Each wall is flat, endless, passes through zero and stands at right angles to its row. A trip goes straight from one point to another. Which walls does it cross, in order?
In the rows, 128 means zero.

Walls:
(1): [130  98 127]
(2): [155 129 133]
(3): [144 137 210]
(4): [139 164 158]
Trips:
[108 159 142] to [116 165 154] -> none
[103 104 190] to [150 134 129] -> 2, 1
[177 144 121] to [144 145 146] -> none
[102 173 135] to [162 174  86] -> 3, 2
[131 119  92] to [ 90  63 106] -> none

Walls:
(1): [144 154 135 183 150 166 130 139 153 105 159]
(2): [129 161 132 162 108 100 117  90 135 112 137]
(3): [113 218 125 124 149 140 130 108 152 134  92]
(4): [105 121  73 117 119 128 138 163 107 155 121]
(5): [107 133  89 204 156 120  84 121 119 153 180]
Trips:
[154 110 149 153 138 136 128 146 117 151 143] to [113 116 143 120 128  85 127 189  69 126 121] -> 4, 1, 5
[107 148 126 151 127  87  76 164 157 145 118] to [128  98 126 111 149 101 105 129  78 173 125] -> 1, 3, 2
[166 115 184 148 169  78  90 148  94 170 123] to [162 116 102 119 124 116 111 131 110 168  95] -> 4, 5
[179 137 166 143  92 150 143 112 117 135 131] to [115 136 106 153 100 167 138 102 132 132 134] -> 3, 5, 4
[127 130 106 105 145 103 151 183  97 125  97] to [156 110 134 112 115  94 165 155 146 108 147] -> 4
[ 46 127 122 134 126 143 164 146 136 109  95] to [164 171 121 150 155  95  84 157 140 109 125] -> 1, 5, 2, 4

Walls:
(1): [136  55  87 160 140 122 147 172 177 135 103 158 103 132 116 158 132 144
 157  93 164  92 125 111 100 159 134 106 165 113  84 160]
(2): [151 140 135 114  99  99 121 103 137 121 100 132 127 156 152 131 120  92
 129  82 125 121 134 125 116  99 145 108 139 173 147 111]
(3): [ 91 121 150 162 112  72 130 153 129 117 151 143 134 153 124 131 135 130
 124 128 115 172 115 121 111 136 169 126  93 108 131 123]
Trips:
[142 150 116 100 109 138  92  82 138 114 113 123  96 103 108 127  78 117
 119 107  95 110 164 119 151 125 100 136 145 172 128 119] to [145 150 111 143 154 156 120 168  95 146 131 137 128 174 125 107 124 158
  78 115 125 177  82 107 103 122 119 144 116  82 128 166] -> 2, 3
[143 181  75 146 142  99 109 184 155 124 179 110  87 107 154 171 191  62
 137  95 120 130  98 155 112 116 134 123 113  90 102  97] to [134 175  92 115 152 119 135 117 130 174 168 146 172 151 180 135 165 129
 121 158 122 112  90 124 107 150 124 129  80  69 106  83] -> 2, 1
[118 123 133 143 127 132 153 118 182  61 165  92  96  88  80 129 127 132
 172 149 170 137 189 131 122 124 164 130 123  84 141 124] to [116 120 104 110 170 120 160 162 156 125 141  87 142 111 159 173 135 147
 172 123  73 173 135 162 109 149 121 115 103 128 104 146] -> none
[133 115 145 149 109 139 101 178 110 151 145 150 122  87 130  97 170 135
 122 166 146 114 107 169  99 162  82 154  91 135 119 153] to [140 134 120 146 163 109 138 108 149 191  85 122 138 150 102 167 151  82
 101 145 144 105  73  95 129 105  97 162  99 165 159  95] -> 3, 1, 2
[172 145 120 133 134  59 123 126 153 155 167 132 128 143  74 119 144 171
 129 109 118  89 144 108 131 160 127 109 113 166  98 171] to [128 190 121  96 110 127 128  95 182 149 153 145 117 180 140 107 103  99
 139 149 139 125 130 163 116 125  99  86 130 104  73  88] -> 3, 1
[122 128  95 145  94 150 144  89 127 116 119 119  63 143 118  97 108 126
  92 138 135 140  83 104 138 131 148  99 163 156 117 122] to [117 116 154 115 116 159 131 157 144 126 137 147 139 176 141 124  85 128
  87  97 107 150 112 104  91 129 123 132 139 167  50 164] -> 3
[166  59  85 119 100 159 127 168 168 144  97 120 128 145 103  91 113  97
  65  91 131  95 119 105 149 127 106 170 133 141 103 134] to [115 147 115 141 118 123 110 172 189 142 170 112 124 154 172 158 144  94
 139 115 153 141 161 122 123 142 137 135 146 152 162 108] -> 3
[112 142 121 117 117 136 101 107 110 216 197 110 180  37 172 128 130 151
 101 175 154 190 152 101 148 132 146 126 105  98 171  92] to [138  95 235 181 121 162 128 136 177 133 143 173 153 151 146 123 110  72
  96 146 162 177 145 130 137 124 143 134 120  69 132  76] -> none
[163 100 136 177 145 147 105 155 123 152 137 137 139  89 141 149 160 122
 130 111 160  70 131 171 180 134 128 169 151 161 131 177] to [101 157 152 137 108 140 104 139  87 115 139 146 127  95 115 102 163 133
 188 192 159 138 143 105 115 169 133  99 126 113 114 131] -> 3, 1

Walls:
(1): [123 146 140 157 122 143 119 130 169 126 168  70 123  94 143 116 126 130
 177 140 118 122 195 164  81 100  98 109 125 177 158 136 167  88 129 175
 113  89 124 111 165 158 132  78 132  78 174 136]
(2): [ 86 123 120 126  98 159 125 114  88 103 170 134 101 118 132 153 121  84
 180 150 117 150 149 119 149 134 136 135 145 166 110  80 125 105 102 148
 120 118 138 138  97 136 106 134 119 126 110 162]
(3): [157 108 144 117 124 139 131 192 155 124 135 131 108 151 130 100 133 139
  92 123 166 118 152 129 112 145  97 146 136 118 186  93 123 113 221 131
 112 152 133 184 135 128 182  74 113 133 146 193]
(4): [157 132 130  91  95 121 141 140 155 151 167 109 135 134 149 150 183 161
 147 136 141 133 132 162 120 129 124 119  41  98  98 135 150 100 173 135
  85  97 145 148 165 129 142 197 110  76 146 121]
(5): [135  88  84 136 108 160 149 145 134 144 105  96 138 110 124 132 156 121
 113 141 124 132 119 129 130 118  58 144 131 136 140 133 127 160 123 182
 161  80 129 111 125 163 117 154  80  76 158 176]
(6): [ 95 133 171 154 163 150 110 143 118 134 130  96  97 113 132 193 121 145
  82 129 137 155 184 137 119 236  70 132 189 160 136 108 106  63 117 150
  94 195 135 107  93 154 151 129 145  99  98  94]
(7): [117 137 142 117 136 139  93 122 167 109 140 150 162 136 118 129 166 144
 154 154 111 171 120 142 142 143 173 109 127 159 188 116 137 127 188 113
  79 132 111 106 154 112 124 113 141 113 174 147]
Trips:
[129 164 106  93 153 143 127 136 128  89 112 126 160 148 163  83 116  83
 124 158 110 112  94 158  95 107 161 174 125  92 141  68 117  94 123 125
 110 152 112 121 165 133 151 120 118  85 113 123] to [116 108 148 133 136 113 117 156 130 135 103 134 121 137 139 179 131 114
 141 144 154 127 137 135 107 126 191 104 148 158 128 129 134  98 190 143
 123 109 130 114 113 169 143 132 136 140  63 134] -> 2, 6
[155 149 135 161 136 175 118 166 159 152 137  85 103  96 152 148 139 124
  99 159 145 116 125 137 115 164  80  87 114 105 169 114  99 108 140 129
  76 112 147 133 120 127 140 101 140 157 159  99] to [108 128 162 142  80 121 129 131 165 167 165  88 164 127 151 153 182 137
 137 151 119 134 164  63 114 140 123 121 166 143 134 127 156 158 156  93
  91 146 131 139  94 121 124 129  96  97 153 122] -> 2

Walls:
(1): [114 156 138 121 146 137 126 112 150 151 189 110 148 138 137 159 141 117
 107 148  85 151  91 156  73 171 163 115 112 129 124 110 161 151  77  66
 111 145 103 138 137 161 133  96 176 125 127  75]
(2): [126 103 146 133 110 120 124 113 108 113 156  70 136 171 125  96 117 126
 112 104  98 155 156  94 141 122 167 167 119 136 142 117 109 156 146 116
 147 104 137 166 151 128 124 119 184 117 121 135]
(3): [144 139 114  66 150 118 148  91  95 141 145 163 128 101  97 113  71 131
 151 116 120 126  86 137 163 132 154 120 141 162 122 129 138 146  82 103
 124 121 176 127 128 150  72 125 127  85 155 119]
(4): [197  98 129 144 151 129 199 132 140 170 112 105 111 145 141  90 172 137
 123 142 181 136 110 146 143 120 135  91 191 145 105 150 116 139 168 134
 148 163 121 149  99 103 114 143  76 143  85 159]
(5): [189 155 117 155 108 144 115 126 125 209 190 138 127 152 130 131 142 107
 158 110 167  97 168 117 149 135 156 122 132 135  94  79 143 112 111 171
 144 151 119 111 125 129 130  99  88 162  99 129]
Trips:
[132 110 140 109 156 113 112 189 153 113 130  79 122 143 153 157 141 159
 108  89 195 152 115 146 129 129 123 103 170 121 125 188 142 120 143 148
  82  94 113 118 127  76 144 139 147 108 172 131] to [115 109 108  90 159 172 174 132  88 169 112 119  67 104 163 111 134 146
 126 130 119 129  77 112 143 121  94 160 146 176 142 111  97 141  84 159
 146 126  84 122 114 140 152 148 102 122 142 167] -> 3
[102  71 152 120  95  79 110 132 129  97 104  86  95 121 124 121 127 123
 135 134 146  89 116 146 129 174 189  91 145 142 109 125 134 110 111 100
 123 136 139 134 128 140 133  67  79 142 122  97] to [132 107 134 185  99 170 158 137 134 114  96  81 127 139  85 119 145 119
 126 120 152 119 136 156 136 124 121  84 122 172 118  95  77 109 154 104
  95 103 141 111 115 153 153  80 120 128 101 143] -> 3, 2, 1
[152 122 180 148 113 125 143 116  95 124 102 138 128  53 169 168 177 159
 132 152  94 123 106 138 148 129 150 130 139  99 181 100  83 121  89 180
 131 150 147 123 136 155  86 155 109 161 170 107] to [113 152 156 106 137 120  93 115 158 131 146 117 138 118 113 119  99 116
 133 130 166 113 137 144 177 144  81 160 124 130 131  93 188 128 131 117
 107 130 167 121 116 133  61 137 125 116 171  73] -> 1, 5
[133 124  68 109  86 138 182  89 154 107 135 100 178  45 159 129 159 177
  97 109 117 109 170  81 131 142 176 126 114 122 166 172 198 150 115 105
 130 111 116 137 159 105 128 124 134 157 145  92] to [ 96 157 132  87 114 133 119 128  92 104 136 179 195 124 142 159 184 138
 144 149 104 166 130  71 140 125 130 174 117 134 151 150  90 166 170 124
 143  83 109 163 152 138 116 141 126 153 153  99] -> 3
[140 119 125  75  73 132  92 132 105 104 139 123 124 164 101 139 114 139
 128  94 124 122 117  68 101 117 180 162 153 113 132 160 184  82 104 143
  94  73 151 116  87 131 168 145 134 150  82 119] to [127 147 110 144 135  95 122  81 124 143 131  99 160 137  91  95 106  89
 176 159  83 100 133  93 123 105 102 133  86 154 152 132 137 167 123  94
 122 130 130  95 106 109 138 102 149 107 146 180] -> 1, 5
[154 135 107 178 119 145 150  47  87 167 137 135 124 141 160 121 148 118
 161 166 126  98 150 165 101 118 172 113  87 102 156 173 125 142 141 147
 106 130 153 132 121 140 120 155 127 159 134  88] to [109 106 149  89 183 123 140 149 101 126 144 148 175 158 115 140 104 130
 112 137 198  88 154 128 139 106 143 181  80 162 135 106 143 163  74 137
 167 104 117 150  88 195  93 143 180 148 137 140] -> 3, 2, 4
[101  98 100 128  84 112 153  96 128 147 100  76 104 115 106  99 144 130
 150 147 153 103 138 109 178 135 125 120  99 120 124  98 149 142 136 142
 112 140 168 110 173 128 123 170 132 147 133 126] to [113 101 159 106 132 182 117 100  94  86 136 113 108 128 135 148 120 150
 153 142 106 174 119 128 168 112 119 113 116 101 163 148 190  41 148 173
  96 141 128 130 132 118 180 106 166 135 130 134] -> 3, 4, 5

Walls:
(1): [ 96 158  95 142 137 168 117 121 100  97 101 146 121 171 116 139 186 147
 122 164 156  79 108 191 118 154 123 109 151 129 169 125 162 126 147 119
  58  87 132 116 144 113 121 125 107 121 139 192]
(2): [148  99 129  97  72 172 128  91 124 149 113 162 164  99 121 129  77 115
 141 147 124  75 133 127 142  87 113 159 104 144 133 110 159  99 145 104
 167  68 125 109 115 100 154 134 149 136 153  92]
(3): [108 142 139 126 121 142 120 111 121  96 177 120 125 123  90 185 162 130
 119 103 130 101 173 163 115 120 137 160 121 119 117 103 102 179 110 122
 116 110 141 140 154 142 123 179  85 130 147 114]
(4): [167 123  92 103 143  82 104 146 142 165 167 133 120 104 118 127 145  92
  88 138 133 158 108 156 164 138 130 171 131  98 162 129 135 107 189 144
 130  89 113 119 150  64 142 126 106 154 146  94]
(5): [101 114 136 115 120 140 114 131 131  74 171 174 118 130  95 142 145 107
 121 126  73 142  89  72 143  85 114 104 142 112 165 156 118 105 117 177
 131 177 123 143  85 125 134 121 129 126 140 110]
(6): [131 142 152 154 184 139 164 160 170 102 134 150  89 159 130 140 116 159
 104 142 139 112 152 157 140 178  94 139  99 195 144 123 108 123 147 110
 112 125  99  97 100 130 114 149 174 146 130 137]
(7): [144 119  82 135 114  75 129 139 106 121 114 108 131 146 125 136  90 157
 120 113 141 178  70  87 123 130 135 124 196 167 153 196 120 127  67 114
  70  92 183 155 174 195 127 120 131 161 165 139]
(8): [123  87 124 101 122 138 146  93 138 117 150  65 143  96 173 111 166 115
 128 170 142 133 132 109 136 138 113  92 119 170 139 179 134 115 126 147
 170 175 143 121  96 132  90  94 124 127 135 116]
Trips:
[139 122 144 132 127 101 141 134 126  87 172  96 108 128 160 148  63 156
 160 114  93  69 153 101  73 103 105 150 159 154  90 167 125 146 102  92
 167  85 121 113 114 144 166  99 106 133 111 112] to [ 78 157 105 121  89 125 117  60 124 111  99 147 135  69 111 122 122 100
 134 138 127 109 140 164 138 150  68 153  97 149 103 132 112 132 161 125
  90 132 123 193 122 159 103 122 147 185 133 142] -> 1, 7
[119 112 160 129 156 129 106 162 100 146  97 140 186 127 101 115  97 125
  95 113  53 137 121 108 139 144 165  74 135  96 157 108 120  99  99 148
 180 135 173 135 146 143 128 159  97  87 134 103] to [153  94  86 159 144 114 110 153 143 101 187  98 102 145 143  93 161 165
 164  98 118 135 110 126 157 100 125 153 120  93 176 140 169 162 139 149
 192 107 169 170 109  93 121 121 146 145 144 114] -> 4, 8
[112 189 127 130 156 115 117 105 160 100 108 128 143 111 104 119 144 105
 125 154 207 148 137  96 116 154 201 130 110 189 100 122 150 142 158 125
  64 127 123 135 118 111 106 100 157 108  97 133] to [155 111 136 130  92 126 128 123 118 142 120  97 114 140 186 121 166 138
 133 147 126 108 115 136 158 107 185  87 129 151  73 161 155 169 121 117
 144 125 104 186 138 144 189 123 161 117 137 131] -> 7, 6, 1, 2

Walls:
(1): [200 180 146 131 111 180 106 109 119 103 156 137 123 116 153 141 127 132
 156 142 105 148 126 152 155 129 116 120 123 131 158 141 146 165 127 163
 118 137  89  91 117 116 111 119 128 116  79 150]
(2): [142 171 134 123 136 105 132  79 159 146 124 133  82 112 103 113  97 123
 108 112 104 161 190 143 153  99 129 121 135 133 167  74 130 145 134 140
 118 155 150 155 152 101  76 144 140 148 143 124]
(3): [134 130 117  76 164 122 112 123 173  93  40 115 179 150 166 100  76 126
 126 158 123 134 109 154 116  96  83 106 141 131 105 106 128 163 140 148
 108 115 100 117 164 176 149 144 128 128  97 145]
(4): [114 139 123 157  89 181 124 114 125 139 179 155 171  95 150 125 141 114
 155 159 125 154 142 150 150  94 129 145 123 145 142 128  97  95 101  68
 114 114 152 161 151  82 125 110 134 126 145  96]
(5): [173 117 101 154 190 173 127 129 108 113 112  83 173 101 145  94 135 101
 133 120 114 136 157 160 130 162 119 110 158 153 165 133 146 159 119  98
  78 140 149 105 103  86  72 130 127 103 174 146]
Trips:
[161 158 112 117  91 148 114 135 128  88 145 139 167 127 147 125 111 160
 107 144 103 101 109 106 102 147 106 139 152 113  95 140 116 156 152  92
  93 136 120 119 158 113 155  97 140 131 104 168] to [170 106 149 108 137 101 121 130 136 145 133 153  84 124 140 146 153  98
 159 115 101 132 147 144 111 184 142  92 106 157  90 107 145  98 154 121
 154 128 160  95  86 198 123 160 139 156 143 146] -> 4, 5, 3, 1
[146  68 131 129 120 129 114 101 123 144 120 132 136 167 156 172 140 163
 137 146 126 112 187  92 114 184 156 185 125 154 112  58 123 143 131 141
 154 125 109 145 131 131 132 128 116 150 131 156] to [116 125 122 135 221 121 132 106 129 152 143 132 126 182  71  86 109  95
 141 147 186 125 153 108 124 180 112 165  87 141 111 122 182 138 105 147
 117 156 124  93 159 120 108 112  96 150 144 107] -> 2, 5
[150 168 104 154 140  84 172 141 154 142 101 158 144 139 155  84 118 122
  76 126 135  79 198 144 117 110 135 171  71 115 102 111  95 150 138 140
 126  97 150 135 165 132  92  84  96 126  95 126] to [ 79 148 121 126 125  80 144 121 199 204 129 157  91 110 143 146  71 140
 161  99 119 144 100 107 137 130 103 129 115 131 110 110 125  95 137  96
  91 115 122  86 157 155 123 143 135 120 123 150] -> none
[127 112  88 144 115 156 141  62  77 124  49 101 110 155 146 117 167 163
 173 116 132  97 141 138 135 165  90 129 126 158 102 106 125 111 105 161
  67  98 129 105 181 153 160 123 137 123 102 159] to [152  89 120 140  67 164 133 150 117 148 179  80 131  91 112 118 105 129
 127 135 151 128 156 158 166 136 135 113 137 130 207 130  98 135 134 125
 161  87 101  97 114 157 152 126  96 129 126 135] -> 4, 3
[164  80 152 163 112 110 119 111  85 118  81 122 110 145 146 134 153  78
  88 142 135  86 130 135 138 167 173 147 170 120 135 128 129  82 129 124
 125 154 151 123 132  88 140  79 114 101  94 138] to [112  97  85 124 133 181 111 156 137 102 155 153 157  87 148 151 102 133
 173  89  81 179 130 165 181 158 104 144  93 108 124 180 109 109  99 147
 136 123 108 194  87  85 129 127 115 133 141 130] -> 4, 1
[126 146 118 134 136 135 122  99 124 170 101 173  94 109 109 154 178 138
  80 140 137 170 133  78 113 106 135 139 115  88 136 131 180  95 120  91
 102 154 100 129  67 125 134  87 130 150 161 116] to [118 107 155 170 124 149 120 159  96 141 114 144 125 127 102  97  92 107
 155 114 126 142  95 136  88  80 154 136 157 132 107 118 105 120 205 100
  99 135  92 164 166 109 166 159 102 120 114 123] -> 2, 3
[ 80 125 114 173 127 122 131 145 140 167 177 148 181 110 158 132 188 117
 170 149  80 149 145 136  96 126 117  99  98 132 127 124  86 164 113 159
 106 141 125 115 124 149 155 161 126 108  91 123] to [106  84 100 172 170 138 149 167 129 160 136 123 110 129 131  51 167 147
 151 177 168 177 138 139 110 155 113 109 138 131 156 152 151 162 153 135
 138 155 131 123 141 142 108 141 175 144 132 112] -> 5, 1, 4
[111 132 119 131 118 138 110 161 103 154  94 130  98 178 133 134 128  96
  45 134 109 108 147 118 119 186 138 137 135 167 133 114  93 129 110 130
 114 136  93 144 159 152 107 129 154 137  90 160] to [105 163  70 152 165 119  99  98 120 160 135 107  55 146 122 169 140 183
  99 196 120 146 145 171 178  84 107 152  61 169 125 158  95  83 137 120
  88 161 114 132 126 132 137  79 161 127 145 151] -> 3, 4, 1
[109 111  87 135 117 126  88 103 104 130 147 182 103 128 144 138 149 124
 153 115  75 151 132 133  88 126 143 158 106 130 173 105  80 171 145 185
 164 165 125 105  75 115 151 156 115 115  68 197] to [147 135 130  64 118  56  96  89 143 196 118  97 123  78 136  99 136  64
 128 112 112 163  83 113 142 165 103 146 126 131  90 122 154 107 138 132
 127 158 124  93  98  74 136  88 121 143 158 152] -> 5, 1
[114 146 144 114  84 132 140 122 162 130 152  92 186 145 215 132 135 132
 115  95 113 102 128 154 117 111 114  98 104  94 103  96  97 152 172 116
 139  94  92 125 130 157  95 113 109 118 151 123] to [143 144 100 139  96 134 133 108 145 124 138 144 146  88 133 180 161  69
 129 112 123 123 173 151 101 176 127 164 134 126  74 140  80 130 112 114
 104 132 172 127 127 139 129 103 107 117 132 148] -> 5, 3, 1
[111 116 155 112 107 156  95 179 138  91 197 137 103  59 133 109 105 130
 148 120 146 135 156  97 148  79 144 117  94 161 111  93 110 152 135 119
  73 119 206 173 160 135 148 100 118  75 147 102] to [125 128 184 159 154 143 152 130 160 147 149 101 165 128 133 130 100 146
  95 106 146 123 132 168 125 153 123 167 143 118  50 100  56 163 108 159
 170 122 143 130 117  76 154 108 151 112  98 123] -> 2, 3

Walls:
(1): [127 141 122 158 151 111 114 160 103  99  94 129 138 154 175 159  85 139
 140 113 124 143 117 122 175 151  97 134 140 108 130  91  95 119  99 105
 154 174 145 120 183 104 143 157 154 183 119 134]
(2): [134 129 156 157 139 142 129 144 128 116 125 137 115 157 130 116 131  95
 144 123 149 143 132 139 152 140 155 108 111  75 137 127 117  83  64 128
 137 117 148  86 164 135  70 132 147 112 104 165]
(3): [143  97 142 114 106 135 154 100  74 109 106 182 139 168 122 143 144  96
 104 111 118 162 169 112 168 114 106 108 107 118 128  96 123  89 121 171
 135 122 185 140  90 148 142 170 123 168 135 160]
(4): [102 116  94 121 175 127 109 163 126 151 158 125 156  98 139 148 112 116
  98 128 149  85  80 122  80 127  70 151 138 106 118 195  72  92 131 180
 108 134 114 133 171  68 110 167 121 104 135 132]
(5): [ 94  63 127 166 140 160 144 140 148 184 182 143 106 153 121 111 127 126
 151 136  84 103 126 120 120 123 139 139  92  99 134 142 140 144 133 124
 124 145 135 140 181 173 101 151 161  98  93  97]
(6): [127 160 106 157 101 148  92 147 150 115 134 167 102  68 139 123 107 149
 171  91 116 143  91 106 160 150 133 113 140 141  92 103  91 106  99 128
 140  68 132 149  99 126 108  93 110 121 126 148]
(7): [105  91 140 144 178 118 153 103 170 114 134 186 114 118 144 101  98 131
 123  93 138 152  68 142  77 126  87 195 106 129 127 128 148 132 149 151
 135 111 138 120 117 152 144 139  92 142 132 108]
Trips:
[180 154 158  91 115 146 165 123 169 129 132  77 145  96 113 112  87 139
 168 116 126 130  78 174 170 134  69 118 121 128 122 161 111 108 109 112
 148 159 148 125 121  87 153 126 102 174  97 139] to [156  83 128 118 106 135 115 108 140 110 138 182 153 102 130 118 132 142
 140 154 201 143 109 130 121  90 126 149 114 128 169 132 131 112  70 156
 197  96 140 138 127 121 152 213 145 100 163 112] -> 2, 3, 1
[147 179 137 157  90 119 133 160  96 168  76 152 112 118 101 123  96 120
 109  96 145  93 171 134 164 172 169 130 109 141  87 132  64  87 118 101
 147 149 147  75 104 106 124 117 146 124 147 151] to [176 154 161 130 152 201 128 176 141 137 152 150 111 132 195 190 117 100
 177 134 112 151 119 115 112 138  54 114 166 147 122 127  83 164 114 134
 104 132 124 155  86  91 132 147  87 133 153 143] -> 4, 2, 7
